Every row gives one point. The ring and each string are closed loops that go straight from each point to the next, and from the last back to the first. Before rounding, they use only three directions, however many columns there are. Count how often each string passes through the ring. Passing back the other way cancels.

Ring:
[[ 0.35  2.61  1.75]
 [ 0.87  2.67 -1.03]
 [ 0.38  1.31 -2.47]
 [-1.01 -1.33 -1.99]
 [-0.02 -2.50 -0.38]
 [ 1.77 -1.93  1.43]
 [ 1.68 -0.25  2.83]
 [ 0.56  1.63  2.92]]
String:
[[ 2.47 -1.37  0.68]
 [ 3.48 -0.85  0.76]
 [ 2.21 -0.38  1.31]
 [ 1.58  0.17  0.55]
 [ 2.39  0.69  2.50]
 [-0.16  1.92  5.03]
 [-1.16  2.24  3.81]
 [-1.96  3.25  3.68]
 [-1.25  1.64  1.47]
 [ 0.83  1.00  0.15]
 [ 2.24  2.27 -0.94]
 [ 2.84  3.89 -3.01]
 [-0.18  2.40 -2.43]
 [-0.98  0.73 -0.88]
 [-1.93  0.46 -2.65]
 [-2.10 -0.40 -1.99]
 [ 0.05 -0.21 -0.53]
 [ 1.18 -0.98 -1.69]
 [-0.65 -3.24 -2.04]
 [-2.35 -3.80 -0.27]
 [-1.17 -2.31  0.67]
 [ 0.82 -0.76  0.38]]
Times through: 3

Ring, 9 rows:
[[ 2.20  0.05 -2.16  0.54 -1.50  3.29  2.38 -1.10]
 [ 1.55 -0.70 -3.71  0.27 -0.65  2.91  2.25  1.26]
 [ 0.66 -1.06 -3.47 -0.08  0.04  1.26  1.33  2.29]
 [-1.12 -1.11 -1.76 -0.38 -0.16 -0.91 -1.19  2.16]
 [-3.10 -0.68  1.09 -0.46 -1.43 -2.64 -4.46  0.46]
 [-3.17 -0.18  2.67 -0.38 -2.04 -3.05 -5.11 -1.19]
 [-1.10  0.41  3.02 -0.16 -1.77 -2.33 -2.86 -2.81]
 [ 1.28  0.65  1.70  0.14 -1.31 -0.42  0.26 -3.23]
 [ 2.30  0.49 -0.30  0.42 -1.40  1.85  1.96 -2.53]]
String, 28 rows:
[[ 1.15  1.16  4.07 -0.03 -1.22 -2.39 -0.56 -4.90]
 [-0.87  0.78  3.61  0.04 -2.46 -1.72 -2.90 -3.98]
 [-1.28  0.18  1.52  0.09 -2.46 -0.43 -2.76 -2.06]
 [ 0.55  0.00  0.38 -0.07 -0.73 -0.67 -0.07 -1.21]
 [ 2.25  0.52  1.65 -0.19  0.31 -1.89  1.65 -2.66]
 [ 1.82  0.99  2.80  0.07 -0.99 -1.31  0.60 -4.24]
 [ 0.76  1.06  2.59  0.42 -2.70  0.42 -0.84 -4.62]
 [-0.21  0.04  0.20  0.18 -1.95  0.58 -1.08 -1.45]
 [ 1.59 -0.04 -0.62  0.02 -0.34  0.23  1.46 -0.92]
 [ 1.19 -0.07 -0.79  0.11 -0.83  0.74  0.97 -0.86]
 [ 2.87 -0.11 -1.87  0.11  0.23  1.23  3.36 -0.47]
 [ 2.77 -0.24 -4.35  0.82 -1.77  5.65  3.59 -0.04]
 [ 1.01 -0.59 -4.38  0.74 -2.42  5.40  1.53  0.80]
 [-0.22 -0.55 -2.46  0.36 -2.09  2.74 -0.34  0.50]
 [ 1.25 -0.38 -1.40 -0.06 -0.09  0.27  1.36  0.14]
 [ 1.99 -0.70 -3.03 -0.03  0.48  1.20  2.76  1.29]
 [ 0.10 -0.43 -1.26  0.05 -1.08  0.73 -0.14  0.12]
 [ 2.05 -0.51 -2.17 -0.11  0.64  0.39  2.61  0.71]
 [ 3.03 -0.98 -5.06  0.11  0.90  2.84  4.59  2.40]
 [ 1.61 -0.87 -4.95  0.48 -1.11  4.48  2.60  1.81]
 [-0.06 -0.45 -2.73  0.54 -2.60  3.71 -0.18  0.19]
 [ 0.90 -0.24 -1.55  0.22 -1.22  1.64  0.81 -0.36]
 [ 0.70 -0.02 -1.51  0.51 -2.32  2.92  0.36 -1.11]
 [ 0.33  0.18 -0.67  0.54 -2.76  2.64 -0.37 -1.82]
 [ 1.50  0.08 -0.48  0.14 -0.80  0.68  1.24 -1.32]
 [ 3.58  0.52  0.04  0.11  0.27  0.22  3.60 -2.45]
 [ 3.21  1.23  2.35  0.25 -0.80 -0.34  2.31 -4.80]
 [ 0.53  1.21  3.77  0.24 -2.43 -0.97 -1.40 -5.15]]
Times through: 4
